Each row is a point. The ring and each string are closed loops that go straight from each point to the next, and from the last back to the first. Before rounding, they use only three directions, however many columns there are. Count how often each string passes through the ring. Passing back the other way cancels.

Ring (7 x 4):
[[ 31  -5  20 -22]
 [ 28  15  21 -16]
 [  0  43   9  -4]
 [-32  41 -10   2]
 [-33  21 -22  -3]
 [-11  -6 -20 -16]
 [ 19 -21   3 -24]]
String (9 x 4):
[[-38  17 -41  -6]
 [-14  30 -33 -10]
 [ -4  18  -8 -11]
 [-35   9  -4  -2]
 [-34   0  -9  -5]
 [-16   0  -5 -10]
 [  0   5 -19 -17]
 [ -4  -5 -40 -21]
 [-30  -4 -26 -10]]
Times through: 0
String (22 x 4):
[[  9 -11  21 -15]
 [ 16 -24  31 -18]
 [ 40 -29  31 -27]
 [ 55 -20  22 -32]
 [ 60 -12  19 -32]
 [ 44 -13  33 -25]
 [ 36 -10  40 -20]
 [ 49   6  28 -24]
 [ 41  19  10 -22]
 [ 26  21   3 -18]
 [  5  13   8 -12]
 [ -1   6  28  -7]
 [ 14  11  38 -10]
 [ 43  22  33 -17]
 [ 57  27  16 -24]
 [ 38   9  32 -19]
 [ 18  -2  36 -14]
 [ 34  -9  39 -20]
 [ 44 -11  31 -25]
 [ 56  -7  14 -31]
 [ 37   4   0 -25]
 [ 11   8   2 -16]]
Times through: 2

Ring (7 x 11):
[[ 41   3   3  -1   1  -6  -4  -7   7   9 -15]
 [ 38  13  -1  -9   7 -12  -4   0  11  -1  -8]
 [  9  20  -4 -12   7 -15  -1   3   6  -8   4]
 [-10  17  -3 -10   2 -12   3   0  -1  -6   9]
 [-17   8   2  -3  -6  -6   6  -7  -7   3   5]
 [ -1   0   5   3  -9  -2   4 -12  -7  11  -4]
 [ 29  -1   4   3  -4  -3  -1 -11   2  13 -14]]
String (21 x 11):
[[-27   9 -10   1   0  -6   5  -5  -8   1   9]
 [-11   6 -10   3   2  -5   3  -6  -4   4   3]
 [  0   5  -7   2   2  -5   1  -6  -2   6  -1]
 [ -9  -4 -14  12   1   2   2 -11  -7  13  -3]
 [  0  -9   0  12  -8   4   3 -16  -8  19  -9]
 [ 15  -3  17   2 -15  -1   4 -16  -6  16 -11]
 [ 20   2  20  -4 -14  -5   3 -13  -3  11 -10]
 [ 18   6   1  -2   0  -6   0  -6   2   6  -6]
 [ 30   3  -6   3   5  -5  -4  -6   6   9 -12]
 [ 50   1  -9   4  10  -5  -8  -5  12  10 -18]
 [ 57   6   3  -4   5  -8  -7  -5  13   7 -18]
 [ 47  11  11 -10   0 -11  -4  -4  11   3 -13]
 [ 23  12  17 -12  -8 -11   2  -6   3   2  -6]
 [ 29  16  17 -16  -6 -14   1  -3   6  -2  -5]
 [ 30  24   1 -18   8 -18  -4   5  13 -11  -1]
 [ 17  24 -15 -14  17 -17  -4   8  12 -13   5]
 [  7  18 -16  -7  14 -13  -3   4   7  -8   5]
 [  6  13  -6  -5   5 -10   0  -1   3  -2   1]
 [  7  12  11  -9  -7 -10   3  -5  -1   1   0]
 [ -9  15  13 -12  -9 -11   6  -5  -4  -2   6]
 [-31  14   1  -7  -5  -9   8  -4  -9  -3  13]]
Times through: 0
String (23 x 11):
[[ 59   9  -4  -5  11 -10  -9  -1  16   3 -17]
 [ 54   7  13  -8  -2  -9  -4  -6  11   6 -17]
 [ 39   7  23 -10 -12  -9   1 -10   4   8 -14]
 [ 44   3  21  -6 -11  -7   0 -11   5  11 -17]
 [ 38   2  19  -4 -11  -6   0 -12   3  12 -15]
 [ 22   6  16  -6 -10  -7   2 -10   0   8  -9]
 [ 20   5   0   0   0  -6  -1  -7   2   7  -8]
 [ 25  -1 -13   8   8  -2  -4  -7   5  11 -11]
 [ 33  -7 -11  13   5   1  -4 -11   4  18 -17]
 [ 35  -7   7   7  -6   1  -1 -15   1  19 -19]
 [ 32  -2  19   0 -13  -3   1 -14  -1  15 -16]
 [ 24   4  13  -4  -8  -6   1 -10   1   9 -10]
 [ 24   5   6  -3  -3  -6   0  -8   3   8  -9]
 [ 26   5  -2   0   3  -6  -2  -6   5   7  -9]
 [ 26   7   3  -3   0  -7  -1  -6   4   5  -8]
 [ 40   5 -16   3  15  -7  -8  -2  12   5 -12]
 [ 52   7 -12  -1  14  -9  -9  -1  15   4 -15]
 [ 60  11  -5  -6  12 -11  -9   0  17   2 -16]
 [ 47  13  16 -13  -3 -13  -3  -4  10   1 -12]
 [ 29  12  13 -11  -4 -11   0  -5   5   2  -7]
 [ 22  10   2  -6   1  -9  -1  -4   5   2  -5]
 [ 31  10  -9  -3  10 -10  -5  -1  10   1  -7]
 [ 53  11 -17  -2  19 -10 -10   3  18   0 -13]]
Times through: 3
